Rows are points. The ring and each string are closed loops that go straight from each point to the next, and from the last back to the first. Before rounding, they use only three directions, however many columns there are. How many times does the string pass through the ring? Passing back the other way cancels.
In the rows, zero is written as 128.

Ring (8 x 3):
[[169 146 162]
 [138 173 154]
 [112 166 137]
 [ 97 139 122]
 [106  94 107]
 [124  80 105]
 [156  81 117]
 [176 113 148]]
String (16 x 3):
[[144  93  85]
 [162  80 101]
 [156 118 105]
 [145 117 142]
 [177 104 176]
 [202 112 171]
 [189 115 145]
 [196  86 166]
 [157  92 155]
 [146  95 140]
 [142  53 124]
 [124  48  86]
 [114  68  74]
 [103  50 109]
 [108  48 104]
 [130  81  75]]
Times through: 1

Ring (9 x 8):
[[122  61 117 121 131 138 175 115]
 [131 107  82 140 140 119 168 108]
 [121 147  65 159 147  92 149 110]
 [102 164  65 168 140  69 133 122]
 [ 83 152  79 162 121  59 128 139]
 [ 69 109 114 144 105  71 133 151]
 [ 68  74 142 130 107  93 139 149]
 [ 79  44 159 117 117 121 150 139]
 [104  41 145 114 126 140 167 124]]
String (19 x 8):
[[113 101 117 145 166 125 144 102]
 [136 125  74 150 158 117 160  98]
 [146 155  32 158 139  95 170 104]
 [120 140  58 152 125  86 159 122]
 [101 120  93 148 131  92 146 125]
 [ 86 155  98 170 163  78 113 116]
 [ 80 166  87 173 147  61 112 127]
 [ 87 116 114 150 139  91 131 126]
 [ 95 109  97 141 114  88 150 136]
 [ 77 108 130 148 142  93 124 129]
 [ 73  99 139 145 142  96 123 130]
 [ 85  89 124 136 121  98 143 136]
 [ 74  80 152 137 142 109 128 128]
 [ 66  22 193 111 125 133 142 139]
 [ 89   7 173 100 109 145 170 138]
 [ 98  19 170 107 131 152 165 123]
 [122  32 126 105 110 146 190 125]
 [121  72  97 122 109 120 181 127]
 [109  91 109 136 135 115 156 119]]
Times through: 2

Ring (10 x 12):
[[143 192 127 138  86 135 128 128 130 182 124  88]
 [123 179 157 130  84 136 135 141 120 151 139  64]
 [102 146 161 124 100 124 127 142 125 110 144  59]
 [ 88 117 150 123 113 112 115 136 133  88 140  65]
 [ 78  88 125 124 131  96  97 124 148  72 130  83]
 [ 84  72  98 125 154  83  84 114 165  61 124 106]
 [113  82  77 122 180  78  79 110 182  58 127 133]
 [136 109  75 123 178  85  87 112 182  78 130 140]
 [151 146  84 130 150 103 101 115 168 123 127 132]
 [152 178 103 137 112 122 116 120 148 167 122 112]]
String (32 x 12):
[[106 105 141 111 159  99 109 140 154  40 159  85]
 [ 79  76 138 113 155  90  99 134 154  28 149  79]
 [ 56  55 119 123 141  84  86 119 153  46 126  83]
 [ 64  86  95 144  99  97  86 101 143 131  92  91]
 [ 86 101 101 136 116  99  92 110 149 116 109  97]
 [ 72  79  94 136 122  90  84 105 153 102 104  99]
 [ 59  51  91 131 141  78  74 104 161  68 107 102]
 [ 78  88  96 137 119  94  87 107 151 109 105  99]
 [100 107 110 128 134  99  98 119 153  94 125  98]
 [108  97 125 112 169  92 101 134 163  37 154  98]
 [ 83  66 132 108 174  83  94 134 163   7 155  88]
 [ 56  66 131 123 129  91  93 124 145  55 128  73]
 [ 53  85 135 133  97 103  99 121 131  98 115  63]
 [ 78 120 119 143  81 114 104 113 129 151 102  76]
 [107 128 128 126 122 110 110 129 143 104 134  86]
 [118 130 138 117 140 109 115 138 148  78 151  86]
 [117 136 138 121 129 113 116 136 143  94 145  83]
 [123 159 182 110 123 127 138 160 128  77 173  55]
 [127 186 201 113  96 143 153 166 112 106 174  39]
 [114 185 164 135  62 143 139 140 109 173 131  52]
 [116 196 163 140  49 148 141 138 104 194 125  51]
 [128 202 172 132  65 148 147 147 107 173 141  51]
 [114 189 147 144  50 143 134 129 109 203 114  61]
 [106 156 119 144  74 125 115 117 127 180 105  82]
 [123 148 134 125 121 117 118 134 141 112 141  86]
 [127 155 148 120 122 121 125 142 138 104 151  78]
 [125 153 154 118 124 121 127 145 137  96 156  74]
 [124 160 186 108 125 128 140 162 128  72 177  53]
 [117 136 137 121 129 112 116 135 144  94 145  84]
 [ 95 135 133 135  92 118 114 125 130 136 120  74]
 [ 85 128 126 140  83 117 109 119 128 147 109  74]
 [ 99 122 125 130 115 109 107 124 141 111 126  85]]
Times through: 3

Ring (8 x 14):
[[147 151 148 134 132 135 120 122 130 159 116 142 131 109]
 [130 121 172 132 125 130 133 147 107 109 118 175 108  63]
 [109  88 168 116 122 125 146 166  87  60 132 191  91  48]
 [104  94 144 116 122 119 154 161  95  55 131 179  93  63]
 [113 130  97 124 124 111 157 135 124  87 123 139 114 111]
 [130 156  73 121 133 118 142 111 144 139 125 106 137 161]
 [150 165  81 114 142 135 116  99 149 190 132  92 155 191]
 [156 163 118 124 139 140 111 106 142 191 124 113 149 157]]
String (21 x 14):
[[100  86 167 123 117 116 159 172  86  36 125 199  82  29]
 [ 86  44 171  93 121 125 156 192  60   7 152 213  71  32]
 [106  78 139  94 130 131 141 163  86  67 151 173  99  90]
 [121 127 119 122 127 120 145 136 119 102 125 147 115 104]
 [121 148 105 138 122 109 155 128 133 102 110 138 118 103]
 [118 161  77 142 121 100 165 119 146 101 106 122 123 120]
 [128 154  97 134 127 114 147 119 139 124 114 125 127 125]
 [133 124 105 100 139 136 123 126 120 141 145 125 133 155]
 [148 151  56  89 150 142 110  97 145 195 154  77 162 231]
 [156 180  56 113 146 134 115  85 163 211 133  70 167 223]
 [147 181  87 138 133 122 132  99 158 174 111 101 148 159]
 [137 159 111 137 129 121 138 117 140 141 112 127 131 123]
 [144 137 122 110 139 141 115 120 126 164 137 126 138 149]
 [158 143 133 106 145 153  98 113 128 197 140 120 148 163]
 [138 134 132 117 134 135 123 128 122 143 130 139 128 123]
 [137 164 130 151 123 117 142 120 140 134 100 140 125  94]
 [139 150 168 151 123 125 134 133 125 130 101 164 116  63]
 [130 116 193 135 123 132 131 153 101 104 116 188 103  42]
 [124  86 179 102 132 144 122 160  85 100 145 183 104  75]
 [124 108 151 113 129 132 132 147 103 104 134 165 111  89]
 [121 140 136 144 119 112 154 138 124  93 106 159 109  70]]
Times through: 1

Ring (9 x 14):
[[113 163 133 102 137 132 144 132 130 126  99 136  92  88]
 [ 97 180 150  92 106 145 168 128 145 148  59 142  75  63]
 [ 96 171 154  99 100 146 167 125 148 151  55 144  81  71]
 [110 130 143 131 115 135 134 120 138 141  91 138 119 117]
 [126  97 127 155 139 121 100 119 122 125 136 131 152 157]
 [141  76 114 169 163 109  78 121 110 107 168 126 172 186]
 [155  71 107 168 184 102  72 127 103  88 183 126 172 200]
 [150  98 111 145 182 107  93 133 108  88 164 130 146 172]
 [132 133 121 121 162 119 119 134 118 106 132 132 117 128]]
String (32 x 14):
[[123 114 126 142 141 123 109 122 122 124 131 130 139 140]
 [132  99 127 150 147 119 105 123 122 115 134 133 146 159]
 [148  63 121 175 162 109  81 120 115 101 160 131 175 203]
 [140  95 126 150 156 116 104 126 121 106 137 135 146 169]
 [132 106 122 145 153 118 103 125 118 113 141 131 143 153]
 [126 109 115 147 153 117  94 123 113 119 154 125 148 146]
 [142  93 118 152 165 112  95 127 114 102 153 131 151 171]
 [167  61 111 169 192  99  76 130 105  74 178 132 171 217]
 [184  41 102 179 216  89  60 134  96  54 203 130 185 246]
 [155  78 100 163 193 100  69 130  98  84 194 122 170 193]
 [138 103 108 148 172 110  88 128 107 103 169 124 151 159]
 [161  88 106 149 198 101  85 136 102  74 179 129 152 187]
 [162  99 113 137 196 104 100 140 108  72 160 135 136 178]
 [141 119 124 127 166 117 118 134 119  97 131 136 122 147]
 [129 126 128 127 149 123 122 129 124 113 121 135 121 133]
 [119 135 122 126 146 124 116 128 120 123 131 129 123 118]
 [123 139 130 118 145 126 129 130 126 118 114 135 111 117]
 [121 155 138 103 139 131 148 134 133 119  91 141  92 101]
 [103 192 144  79 122 142 171 135 140 135  66 142  64  56]
 [ 95 189 141  86 115 143 163 131 139 146  73 137  73  53]
 [100 166 134 106 121 137 141 126 132 144  97 132  98  77]
 [ 90 185 143  93 106 145 160 126 140 154  72 136  80  54]
 [ 84 196 152  84  93 151 175 126 149 162  49 140  67  40]
 [ 96 167 141 105 110 141 149 124 138 151  81 135  94  73]
 [101 154 135 116 118 136 135 123 132 146  99 132 108  88]
 [ 92 170 151 103  96 147 161 122 147 157  61 140  88  69]
 [104 147 137 120 117 136 135 122 134 144  97 134 111  98]
 [116 134 138 125 127 131 133 124 133 131  99 138 115 117]
 [113 134 151 123 112 137 147 122 144 136  73 145 108 116]
 [113 124 155 131 106 138 145 119 146 140  71 146 115 125]
 [111 112 141 146 113 132 121 115 136 143 102 136 137 135]
 [113 114 123 148 131 125 101 117 121 138 137 125 147 133]]
Times through: 2
String (30 x 14):
[[177  68 108 157 209  95  82 138 102  58 180 134 159 217]
 [154 100 108 142 191 105  91 136 105  82 170 129 144 172]
 [132 125 109 131 170 114 100 132 109 106 159 124 133 135]
 [121 135 116 127 153 121 110 129 115 120 141 126 126 118]
 [123 152 121 109 156 124 128 135 119 114 125 131 105 104]
 [122 166 129  95 151 128 145 138 126 113 104 137  86  91]
 [111 164 122 105 144 129 131 132 122 128 119 128 101  85]
 [115 147 123 118 143 127 123 129 122 126 123 129 114 104]
 [123 133 129 124 144 125 124 129 125 119 118 134 118 123]
 [131 139 131 114 153 124 133 134 126 108 111 138 106 122]
 [143 136 124 111 173 117 129 140 120  91 124 138 105 132]
 [147 119 114 127 182 111 108 138 111  87 150 132 126 151]
 [163  94 109 142 198 102  93 138 105  71 169 132 143 184]
 [160  80 100 158 199  98  72 133  98  77 193 124 165 194]
 [143  90 104 158 178 106  76 127 103  99 182 122 163 174]
 [132 109 121 143 155 117 103 126 117 112 143 130 141 150]
 [142  95 123 149 162 114 101 127 118 102 143 133 146 169]
 [161  50 112 181 182 101  68 124 107  85 180 130 184 223]
 [156  40 107 195 177  99  53 118 103  94 195 124 201 229]
 [135  74 112 175 157 110  72 117 109 116 174 122 179 183]
 [122 102 116 155 146 118  89 119 114 126 155 123 157 150]
 [127 111 126 143 145 121 109 124 122 119 131 132 139 145]
 [134  98 129 149 147 119 107 123 124 114 130 135 144 161]
 [141  82 128 160 152 116  99 122 122 108 137 135 156 181]
 [138  93 127 152 152 117 102 124 121 109 137 134 149 169]
 [152  58 115 179 170 105  72 121 110  97 173 129 182 210]
 [157  45 101 191 185  97  50 120  98  91 205 121 200 224]
 [174  31 100 194 203  90  47 126  95  69 212 125 203 249]
 [173  52 110 173 198  96  72 131 104  68 183 133 176 228]
 [155  84 116 153 180 107  92 131 111  85 159 133 152 188]]
Times through: 3

Ring (6 x 14):
[[125 147 108 150 151 128 110 142 162 136 111 127 111 149]
 [118 139 150 136 133 148 110 140 142 136 114 135 125 158]
 [135 119 156 114 117 132 134 117 109 131 148 138 159 133]
 [143 115 129 114 123 111 150 108 108 131 163 138 166 114]
 [153 124  85 128 141  90 149 109 128 130 159 129 151 103]
 [146 140  71 146 155  96 128 125 155 133 133 121 122 119]]
String (29 x 14):
[[158 145  37 154 166  78 127 123 167 131 133 112 113 107]
 [120 145 109 148 151 126 120 140 160 138 117 133 116 146]
 [128 138 115 139 143 124 124 132 147 135 126 132 127 139]
 [143 137  95 140 146 110 123 127 147 132 130 123 126 128]
 [134 148  94 152 154 120 108 139 165 135 111 121 108 142]
 [127 149 108 151 151 130 104 143 164 136 107 124 107 151]
 [139 138 109 139 142 120 116 130 146 132 125 124 124 136]
 [126 144 129 144 141 139 104 141 153 135 109 127 114 155]
 [109 145 157 142 137 159 100 149 152 138 101 135 114 171]
 [106 141 163 137 133 159 110 145 144 139 109 141 124 168]
 [118 135 150 132 132 144 119 136 137 136 122 139 133 153]
 [134 129 139 126 129 131 124 125 127 132 134 133 141 138]
 [147 120 142 117 120 124 127 115 112 128 146 129 153 127]
 [144 114 166 107 108 134 130 112  97 128 152 134 165 130]
 [150 114 142 111 116 118 137 108 103 128 157 131 163 119]
 [151 113 139 109 116 115 141 106 101 127 161 132 166 115]
 [153 103 156  97 105 117 151  98  82 126 175 138 184 110]
 [132 114 159 109 115 130 146 113 102 132 157 145 168 128]
 [133 115 149 112 119 124 148 113 105 132 158 144 167 124]
 [152 103 135 101 114 103 165  95  88 128 182 142 186  99]
 [129 120 139 118 126 122 149 117 115 134 154 145 160 125]
 [132 129 125 129 135 121 135 123 130 134 141 137 143 131]
 [149 124 104 126 135 102 141 113 125 130 153 129 149 113]
 [169 117  71 122 138  73 156  98 118 126 173 123 160  86]
 [182 116  38 124 146  51 165  90 121 125 183 117 161  67]
 [152 129  73 134 148  86 147 113 138 131 154 127 142 103]
 [140 135  84 139 149 100 138 122 146 134 141 130 134 118]
 [172 133  31 142 159  62 143 108 149 128 155 112 133  87]
 [183 135   7 148 165  49 140 106 156 126 155 103 126  79]]
Times through: 3

Ring (8 x 14):
[[159  73  68 151 196  97  93  80 166 111  97  83 156 119]
 [ 83 110 135 134 168 122  89 152 166 125 119 153 147 126]
 [ 55 138 186 113 146 144  95 187 157 131 130 187 140 130]
 [ 91 146 210  89 137 159 113 171 139 126 125 170 136 131]
 [124 150 194  95 133 154 117 142 121 126 121 147 133 116]
 [145 151 150 125 131 132 107 110 104 131 119 125 132  91]
 [175 117  87 152 158 104  98  70 118 124 106  86 142  86]
 [190  80  55 157 188  92  96  52 145 112  93  62 152 102]]
String (26 x 14):
[[153 131  83 168 146  98  88  80 110 134 114 102 138  73]
 [190 120  68 165 154  95  95  51 105 127 105  73 140  72]
 [203 121  65 164 152  95  98  42  99 126 103  65 139  69]
 [156 139  96 159 140 105  93  83 103 134 115 104 135  73]
 [133 129 122 140 149 118  96 110 126 129 116 122 139  97]
 [169 105  99 138 169 112 103  80 135 117 103  89 146 104]
 [185  88  88 136 182 109 106  67 144 110  95  73 150 112]
 [127 122 117 142 156 115  94 113 135 127 115 123 142 102]
 [189  63  28 171 203  80  89  45 159 110  90  53 158 104]
 [190  41  28 161 222  82  92  47 181 100  83  48 165 124]
 [105 110 111 147 167 111  87 127 154 126 116 133 146 111]
 [110 122 135 132 157 124  95 132 145 126 117 138 142 113]
 [112 101 133 124 175 125  98 133 166 117 111 132 149 131]
 [ 42 122 171 120 160 137  88 192 175 129 129 188 145 138]
 [ 10 157 196 124 131 143  82 218 154 144 144 221 135 121]
 [ 71 140 168 124 143 136  93 168 145 133 129 173 138 117]
 [116 115 148 118 163 132 103 134 151 120 114 135 144 125]
 [ 81 115 166 112 164 138  99 165 167 121 120 161 146 138]
 [ 22 130 179 122 154 138  84 207 176 133 135 204 143 137]
 [ 33 134 156 140 150 126  78 190 163 138 135 193 141 120]
 [ 87 122 132 140 158 120  88 145 152 130 122 151 143 113]
 [137  95 108 135 178 114  97 107 158 116 106 110 150 120]
 [192  50  52 146 214  94 100  54 175  99  84  54 162 128]
 [215  43  10 169 219  75  93  23 167 101  79  29 163 110]
 [169  95  55 169 176  89  88  64 136 121 102  78 148  90]
 [137 121 111 144 156 113  95 103 131 126 113 115 142  98]]
Times through: 3

Ring (9 x 14):
[[161 154  75  87 135  86 107 153  80 101 140 122 123  77]
 [152 160  82 116 125  93 106 154  86 122 142 122 135  91]
 [124 152 112 160 107 118 120 149 109 163 142 125 153 119]
 [ 98 130 140 174  97 144 140 141 133 182 141 126 159 135]
 [ 72  90 164 155  94 172 165 130 160 177 141 122 155 138]
 [ 72  66 161 111 105 176 175 125 164 147 141 117 139 122]
 [ 88  68 147  83 115 162 170 127 151 124 140 117 127 106]
 [135 105 106  53 134 117 142 140 108  91 135 122 110  77]
 [158 136  81  61 139  92 119 149  85  87 137 123 112  70]]
String (30 x 14):
[[138 139  92 104 125 108 118 148 100 117 144 118 133  92]
 [133 139 113 121 117 113 131 146 104 140 134 131 133 102]
 [159 182  98 150 116  85 110 157  77 156 128 143 138 104]
 [135 168  94 162 111 105 104 154  97 155 146 120 155 114]
 [117 151 105 166 106 123 112 149 115 160 152 114 161 122]
 [110 131 115 147 108 133 127 144 124 152 149 115 153 118]
 [123 137 119 137 112 121 132 145 112 152 137 129 141 112]
 [139 161 120 153 110 105 128 150  96 166 126 144 139 113]
 [132 169 114 177 104 108 117 152 100 178 135 136 154 123]
 [111 149 102 171 104 128 109 149 120 160 158 106 167 125]
 [120 142  99 143 113 122 113 148 114 142 153 109 154 112]
 [126 134 108 122 117 119 126 145 111 135 142 121 139 104]
 [144 155 102 126 119 101 120 151  93 139 134 133 134  99]
 [177 185  68 112 132  68  94 161  62 118 134 133 127  81]
 [178 165  48  67 145  70  89 159  65  76 147 113 118  62]
 [153 127  63  47 144  97 107 149  91  66 152 103 117  64]
 [136 118  93  72 132 113 126 144 106  95 144 114 122  81]
 [134 133 114 109 120 113 134 145 105 133 132 132 128  98]
 [164 143  95  71 136  87 128 149  80 104 124 140 107  74]
 [151 110  93  32 143 103 136 142  95  73 133 124 100  63]
 [147 121 105  61 134 104 139 143  96  99 128 134 107  76]
 [136 132 117 104 121 112 138 144 103 132 129 136 124  96]
 [120 107 116  87 123 129 142 139 120 115 140 119 126  94]
 [122  82 103  32 138 130 145 135 122  72 145 108 110  72]
 [144  92  88   7 149 111 138 139 103  52 140 113  96  55]
 [160 135  94  62 137  92 129 148  84  96 127 135 107  71]
 [146 144 109 105 124 102 131 148  93 130 127 138 123  93]
 [130 121 105  91 125 118 131 143 109 114 141 120 127  91]
 [151 128  69  55 141  99 110 148  92  74 150 106 118  68]
 [158 140  51  56 145  89  95 153  84  65 157  98 123  64]]
Times through: 2
String (31 x 14):
[[141 128  90  79 131 108 122 146 100 100 143 116 124  82]
 [155 116  63  24 150  97 113 146  91  50 150 103 107  55]
 [170 132  71  30 149  83 118 149  77  64 135 123  99  54]
 [166 142  92  61 139  85 127 149  78  96 124 139 104  69]
 [138 132 113 101 123 111 136 145 102 128 130 134 124  94]
 [121 106 113  81 125 128 141 139 119 110 141 118 124  91]
 [118  77 103  32 137 134 146 134 126  71 148 104 111  73]
 [135  85  97  15 145 119 144 136 111  60 140 112 100  62]
 [127  81  96  21 142 127 142 135 119  62 147 105 106  66]
 [121 105 109  78 126 128 139 139 119 106 143 115 125  90]
 [134 132 114 107 121 114 135 144 105 131 132 132 127  97]
 [166 156  94  89 132  83 122 152  76 116 124 142 113  80]
 [179 154  62  50 147  71 105 155  66  73 136 125 106  57]
 [159 138  63  56 143  90 104 151  84  73 149 108 118  65]
 [151 142  70  80 136  96 105 151  89  91 149 109 127  77]
 [159 160  58  94 135  86  90 156  80  95 154 107 134  78]
 [161 179  80 133 123  83  99 158  76 134 138 129 138  95]
 [144 161 107 139 116 100 120 151  92 150 131 137 137 105]
 [125 138 112 132 114 119 127 146 111 144 140 124 142 108]
 [111 125 115 134 111 133 129 143 124 143 148 114 148 113]
 [108 144 116 174 101 132 120 146 123 170 150 115 164 128]
 [114 155 121 185  99 126 121 148 117 182 144 125 163 132]
 [134 164 121 167 106 108 126 150  99 176 128 142 146 120]
 [130 170 119 183 102 110 120 152 101 184 133 138 155 126]
 [112 151 112 178 102 127 115 148 118 171 150 116 165 128]
 [115 135 109 143 111 128 122 145 119 147 150 113 152 115]
 [123 133 111 125 115 122 128 145 113 139 142 122 140 106]
 [141 153 108 131 117 104 124 150  96 145 132 135 135 103]
 [169 184  78 127 126  75  98 159  69 132 134 134 133  90]
 [158 167 101 124 122  88 119 153  80 141 125 144 127  95]
 [144 143  99 104 125 103 123 148  95 123 135 128 127  91]]
Times through: 1
